Rows are points. To make a cloud, some directions were put in groups of two or more. Within a group, all points are equally far from the middle, so they leave a hole (a ring in 2 directions, a hollow ball in 3). The other directions are filled evenly. Then the cloud was stretched, turned, moved and blurred a little. How many holes are there, and how many directions does each take, smallest first?

Cloud:
+0.13 +0.44 -0.14
+0.09 +0.41 +0.27
-0.05 +0.55 -0.03
-0.10 +0.44 +0.31
+0.02 -0.28 -0.02
-0.26 -0.03 +0.34
-0.35 -0.03 -0.33
-0.45 -0.10 +0.06
+0.29 +0.10 +0.07
-0.12 -0.11 +0.32
-0.21 +0.48 +0.27
-0.39 +0.32 +0.29
-0.03 +0.26 -0.40
-0.25 +0.53 +0.16
-0.04 +0.14 +0.41
-0.18 +0.57 +0.03
-0.40 -0.11 -0.20
-0.26 +0.24 -0.39
-0.06 -0.29 -0.05
+0.21 +0.00 -0.28
Holes: 1 (3)

Cloud (52 x 6):
-0.15 -0.07 -0.30 -0.27 +0.13 -0.39
-0.27 +0.13 +0.40 -0.36 +0.03 +0.06
-0.15 +0.12 +0.41 -0.04 +0.24 -0.37
+0.36 -0.22 -0.41 -0.29 -0.38 +0.15
+0.05 +0.26 +0.19 +0.20 +0.03 +0.32
-0.02 +0.20 -0.31 -0.27 +0.33 +0.29
-0.13 -0.56 +0.20 -0.32 -0.27 +0.05
+0.12 -0.41 -0.29 +0.24 +0.32 -0.08
+0.21 +0.09 -0.13 +0.17 -0.17 +0.48
+0.49 +0.09 +0.19 -0.04 -0.36 -0.33
+0.08 -0.47 -0.30 -0.11 +0.32 -0.08
+0.45 +0.04 -0.50 -0.04 +0.18 -0.01
+0.22 -0.49 +0.36 +0.21 -0.48 -0.18
+0.23 +0.16 +0.02 -0.56 +0.25 -0.14
+0.20 -0.12 -0.26 -0.27 -0.09 +0.53
+0.36 -0.38 +0.05 +0.33 -0.35 +0.23
+0.11 +0.18 +0.16 -0.55 +0.26 +0.00
+0.00 -0.13 +0.02 +0.44 -0.29 -0.46
-0.20 +0.15 +0.47 +0.05 +0.20 -0.14
-0.05 +0.16 +0.26 +0.18 -0.44 -0.20
-0.26 -0.34 +0.32 -0.23 -0.41 -0.17
+0.36 -0.32 -0.40 -0.11 -0.36 +0.30
+0.08 +0.29 -0.08 +0.19 +0.29 +0.27
+0.32 -0.40 -0.16 -0.42 +0.26 -0.11
+0.35 -0.30 -0.15 -0.46 -0.43 +0.05
-0.12 -0.49 +0.21 -0.37 +0.16 +0.01
-0.38 -0.32 +0.00 -0.27 -0.08 +0.17
-0.20 +0.00 -0.31 +0.26 -0.33 +0.13
+0.17 +0.22 +0.17 -0.25 -0.28 -0.47
+0.17 -0.61 -0.16 -0.31 -0.42 -0.02
+0.23 +0.28 -0.08 +0.19 +0.32 +0.14
+0.37 +0.04 -0.32 -0.48 +0.16 -0.15
+0.11 -0.51 +0.00 -0.39 +0.16 +0.23
-0.27 +0.13 +0.44 -0.31 +0.13 -0.04
+0.26 +0.13 +0.29 -0.14 -0.48 -0.11
+0.34 -0.17 -0.05 +0.19 +0.12 +0.45
-0.02 +0.16 +0.18 -0.25 -0.05 -0.59
-0.22 -0.52 +0.10 -0.32 -0.08 +0.14
+0.08 +0.19 -0.26 +0.32 -0.34 -0.08
+0.18 -0.52 -0.43 +0.25 -0.30 -0.17
+0.09 +0.16 +0.46 -0.30 -0.15 +0.18
-0.24 +0.07 +0.47 +0.14 -0.25 +0.02
-0.39 -0.27 -0.03 -0.27 +0.08 +0.18
-0.06 +0.09 +0.23 -0.18 +0.01 -0.61
+0.01 -0.34 +0.36 -0.19 +0.19 -0.47
+0.37 +0.01 +0.29 -0.44 +0.22 -0.13
-0.18 -0.11 +0.21 +0.39 +0.25 -0.03
-0.02 -0.25 -0.35 +0.41 -0.22 -0.31
-0.05 -0.40 +0.22 -0.34 +0.25 -0.31
-0.13 -0.38 +0.09 +0.42 -0.09 +0.21
-0.21 +0.08 -0.18 -0.35 -0.21 +0.30
+0.06 -0.33 +0.38 -0.08 +0.17 -0.53
Holes: 3 (2, 2, 2)
